Each row of a before or after table is a point. The points were changed in one or more steps. Then noise was added and the rows were shuffled. The steps act on columns, c1 being the first. Name the steps. A step turns or swaps two columns, mirrors them in a line or flattens them onto one, adds a multiple of one to another, or multiplies or shifts one. Angles are multiples of 10 degrees, from the lower column toward the higher: turns from -170 to 170, lines from 10 to 170 but not 90. Use the fewest steps. Two steps may share a column if one is a turn and the other turns, adds or multiplies; they go together, in the order done. Otherwise the lowest column goes first.
(in the rows, 128 means zero)

Before:
[[130  99]
 [132 175]
 [ 62 148]
 [193 140]
 [131  87]
 [ 69 100]
 [133 154]
 [155  67]
 [129 203]]
After:
[[181 127]
 [204 129]
 [181 129]
 [111 128]
 [182 129]
 [118 130]
 [182 128]
 [179 126]
 [242 128]]
Steps: shift c1 by 50; multiply c2 by 0

Before:
[[ 99 134 123 137]
 [ 91 205 137 143]
 [117 144  72  71]
 [ 97 112  51  62]
 [159  87 129 152]
 [146 109 121 173]
 [101 123 107 104]
 [ 90  82 117  76]
 [128 206 176 142]
 [123 129 116 100]
 [133 207 202 149]
 [120 183 162 134]
 [188  93 106 192]]
After (13 x 4):
[[144 205 127 181]
 [123  99  63 116]
 [140 200 116 139]
 [128 129 153 115]
 [117  72 181 111]
 [125 111  84 131]
 [123 107 183  41]
 [127 127 116 128]
 [123  93 106 134]
 [135 138 175  66]
 [139 181 128 165]
 [140 207 121 206]
 [126 118 146 105]]
Steps: flatten c1 and c2 onto the line at 80 degrees; turn c3 and c4 by 80 degrees

Before, 13 rows:
[[154 149  93 133 136 201]
 [147 145 111  83 103 107]
 [ 71 124  52 130 166 109]
 [136 167  27 106 171 110]
 [121 167 187 139 124 168]
 [103 198  94 174  87 226]
 [106  84  82 109 143 118]
 [172 178 147 154  70 232]
 [110 187 169 143 148 179]
 [109 113  82 112 120 128]
 [111 142  69 136 142 117]
 [165 120 135 156 113 104]
 [122 192 154 131 126 164]]
After:
[[ 99 116  90 110 145  98]
 [119 152 139 131 130 176]
 [174 148  95 149  76 230]
 [111 154 140 145 150 195]
 [163 124 150 155 113 112]
 [ 64 125  67 139 159  71]
 [149 131 122  84 102 102]
 [105 154  46 179  86 194]
 [148 138  72 131 139 175]
 [137 145  46 101 171  63]
 [108 125  88 114 119 109]
 [110 132  86 137 141  90]
 [117 144 162 134 120 192]]
Steps: multiply c2 by 0.4; turn c3 and c6 by 30 degrees

Before (14 x 9):
[[123 212 145 154 149  79 113 113  94]
 [172 115 114 105 144 159 119 117 123]
 [156 120 136 118 132  83 104 133 106]
 [117 136 162 167 143 133 123  93 120]
 [173 154 141 120 119 157 187  96 170]
 [172 117 154   7 134 154 134 148 146]
 [115 125 158 118  99 139 129 137  92]
 [169 120 105  98 155 166 168 130 102]
 [169 107 170 170 140  89 123 131  86]
 [159 102 100 154 121 159 107  89 119]
 [163 127 142 166 130 161 110 142 166]
 [ 94 104 164 151 153 121  95 105  90]
 [ 94 135 164 118 144 163 104  90  94]
 [ 67 104 138 153 139 163 127 100 150]]
After (14 x 9):
[[ 69 114 136 163  86 119 128 130 150]
 [157 106 100 160  89 102 110 121 123]
 [173 148 140 117  91 103 185 120 167]
 [114 122 164 119 135  99 134 145  92]
 [161 140 138 165 117 124 111 166 170]
 [ 94 129 160 112  73 125 101 115  94]
 [156 112 132 119 161 143 103 108 106]
 [118 145 160 163  98 133 120 101 121]
 [172 106 115 103  95 133 121 145 123]
 [174 112 104 103  92 140 173 153  95]
 [ 96 106 164 163 120 147  96 101  90]
 [123 220 145 117 148 155 116  89  98]
 [174 124 168 173 152 147 126 103  89]
 [173  80 155  14 117 132 132 165 148]]
Steps: turn c2 and c4 by -20 degrees; turn c6 and c8 by 40 degrees; turn c5 and c6 by 110 degrees

Before:
[[147 122 130 118  86 142 125 159 145 134 130]
 [140 113  63 104 132  84 163 124 135 158 120]
 [168 104 129 184 112 134 126 110 135 133 131]
 [130 128  99 119  93 145 141 178 118 123  86]
 [117 159  91 108  86 135 103 164 138 116 100]
 [148 111  82 102 142 157 154 146 142 106  94]
 [171  95 128 150 134 113 109 128 115 140 133]
 [215 103 118 146 145 144 146  96 115 165 122]]
After:
[[215 102 115 145 123 134 152 164 112 165 134]
 [117 159  90 108 130  57  81 100 138 115 156]
 [131 129 100 120 100   9 104  93 118 122 172]
 [139 111  61 104 101 249 149 108 133 159 135]
 [172  94 128 150 148 168 124 122 115 138 120]
 [147 122 129 118 110  47  89 108 144 135 126]
 [148 111  84 101 114  26 155 127 141 105 161]
 [170 105 128 187 121 138 112 148 136 129 125]]
Steps: turn c5 and c7 by 60 degrees; turn c6 and c8 by 150 degrees; multiply c6 by 3; multiply c11 by -1

Before:
[[174  72 147 182 114  86 144 152  85 170  93 155 145  88]
 [100 102 159 119 142 113 104 157 106  84 166 132 108  87]
 [150  97 113 106 110 106 180 176  94 168 119 151 108 129]
 [161 113  98 156 101 127 138 135 124 115 127 109  78  60]
 [178  99 107 170 169 117 161  94 164 182  98 132 140  47]
 [167  77  75 119 155 148 161 171 128 135 146  83 156 125]
 [101  82 156 169 101 140 168  80  92 182 170 136 104  56]
 [135 160 102 116  96 101  89 141  94 141 140 137 124 118]
 [ 85 147 134 110 149  90  87  99 107 175 131 106  71 115]
 [ 96 110  73 147  85 160 106 135 136  96 101 131  89  64]
 [180 131 171 191 103 148  91 157 138 109 176 130 121 122]]
After, 11 rows:
[[183  79  90 135  77 159 157 149 123 138 159  93 143 141]
 [ 82 124 119 128 154 124  98 156 107 172 107 134 113  96]
 [ 97  65 149 141  95 121 125 138 111  85 147 140 141  82]
 [167 109 112 172 125 138 170  97 123 115 102 115 118  75]
 [139 110 108 134 123 112  96  90  90 144 132 150 133 103]
 [159 146 187 210 106 136  95  98 137 111 158 121 152 104]
 [164   8 160 206 107  93 154 108  88 167 111 162 118 102]
 [117 124  62 169 126 136 142  81 134  99  96 115 101  64]
 [158  48 122 129  84 101 172 106  94 169 105 148 120 153]
 [ 89  26 143 189 185 124 202 109  92 186 150 125 142  85]
 [182 152 126 195 157 119 201 175 167 181 112 141 118  71]]
Steps: turn c1 and c3 by 20 degrees; add 1.5 times c9 to c2; shift c4 by 20; turn c5 and c8 by 100 degrees; flatten c6 and c12 onto the line at 130 degrees; turn c7 and c14 by 30 degrees; flatten c11 and c13 onto the line at 30 degrees
